Every row gives one point. Two turns around zero, p and q, are shown by what they do to some points. Where does a point land after both, in the order given? Backwards means that the second turn is done in reverse. Each puzzle has new turns, and all numbers are rounded.

Turn p:
[-39  -4] -> [  8 -38]
[26 15] -> [-18  24]
[20 22] -> [-24  17]
[ -7 -32] -> [33 -3]
Turn q:
[-14  14] -> [13 15]
[ 15 -27] -> [-26 -17]
[-17 -20] -> [-21  16]
[28 48] -> [ 50 -25]
[-12 -15] -> [-16  11]
Where do these land?
p, then q: [27 -3] -> [27  2]
p, then q: [-33 -15] -> [-30 -20]
q, then p: [-24 -10] -> [-22 -14]
q, then p backwards: [29 28] -> [-30 -27]

Turn p:
[47 14 -8] -> [ 11 -48  -9]
[ 10  -6 -19] -> [ -3 -15  16]
[-27 -37  15] -> [18 40 20]
[-13  45   7] -> [-29   2 -37]
[-17 -15   4] -> [ 3 20 10]
Turn q:
[-43 -12 -13] -> [-27  28  25]
[ 10 -26  17] -> [-21 -19 -15]
[47 12 -4] -> [ 32 -14 -34]
[-15  26   0] -> [16  6 25]
Where do these land?
p, then q: [ 16 -20  39] -> [ 30  -6 -36]
q, then p backwards: [ 18 -16 -22] -> [-10  20  24]
p, then q backwards: [-10 -11 -13] -> [-20   3   2]
p, then q backwards: [-24  48  -3] -> [  5 -53  -8]

Turn p:
[-20 -19  -1  16] -> [ 22 -17  13  10]
[ 23 -19  -7  27] -> [ -9 -18  31 -17]
[-31  26  -7 -12] -> [  2   5 -26  34]
[ -6 -19  -7 -12] -> [14 14 13  4]
[ 32   6 -14  19] -> [-33 -10  17 -12]
[  2  25  36 -39] -> [  5  28 -48 -18]
Turn q:
[-19   5  36  26] -> [-9 33 34 -7]
[-9  4 18  3] -> [-10  11  15   2]
[10 -5 13 -5] -> [ 3  6  2 17]
[-19  24 -23 -44] -> [-36 -45 -10   0]
[ 23 -19  -3  11] -> [ 26  11 -13   7]
[ 26  19 -39  24] -> [ 42 -28  -1 -25]
[-11 -29  -2 -16] -> [-16  13 -28   7]
Where do these land?
p, then q: [28 -2 18 -7] -> [-23 -21  -6  12]
q, then p backwards: [-29  14 -10  -6] -> [29 10  3 16]
q, then p: [-25 -25  15   6] -> [-11   0 -26  27]
q, then p: [ 40 -48  -1 -14] -> [-50 -24  29  11]
p, then q: [ 27  25  -1 -13] -> [-29 -16   0 -20]
q, then p: [-16   9  -8  21] -> [  6  24 -14  -4]
q, then p: [-24  26 -12  12] -> [ 27  26 -11  -5]

Turn p:
[ 14  -5  -7 -10  -3  -3] -> [ 7 -9  0  4 -4 15]
[  5   7   6  -6 -12   2] -> [ -9  -4 -10   3  -9   4]
[-48   3  -5  -9  20 -18] -> [ 10   3   8  26  23 -42]
[10  5  0 31 -5 -8] -> [ -4  13  16 -16 -21  -2]
[  9 -11  17   2   3   5] -> [-13   8   2  -3   8  15]
[ 8  8 -5 -7  5 10] -> [  1 -14  -5  -9   3   3]
[ 2 -7 -6 -1 -8 12] -> [  8   4 -12  -5   0   7]
Turn q:
[ -4   1   7  -9  18 -14] -> [ -1  -3  -8  13 -14  16]
[ 20  -1   2 -17  19  22] -> [-32  12 -12 -11  -8   4]
[-13   7  -9  26 -11   1] -> [ 19   5  18   5   3 -18]
[ -2 -18  16  13 -19   2] -> [ 15 -14 -14  -9   6 -20]
[  6  12   8 -19   2   1] -> [-4 10 -9 -7  2 19]
[ 11   2  -4  -3   0 -11] -> [-5 -1 -2 10 10  6]
[-18  -2 -19   9  -9  -2] -> [10 -9 25  0  1 -6]
Where do these land?
q, then p: [-30   3   6   7   1   8] -> [-12  -5  -8   8 -18  21]
p, then q backwards: [ 7 -4 -2 11  7 -6] -> [-10   7 -10  -2  -2   5]
q, then p: [-26   3   4   1  -9 -13] -> [-8  0 -1 -9 -4 28]
q, then p: [ 30   2   3 -15  23   3] -> [ 17   6 -13  -6   3 -34]
p, then q: [-17 -17   7  -3 -14   5] -> [-1 20 18 12  3 -2]
q, then p: [ 14   1 -17  -6   8   2] -> [ -6  10  -3   1  11 -19]
q, then p: [ 21  11   0   4 -16   0] -> [  1 -15  16  -7  11 -13]
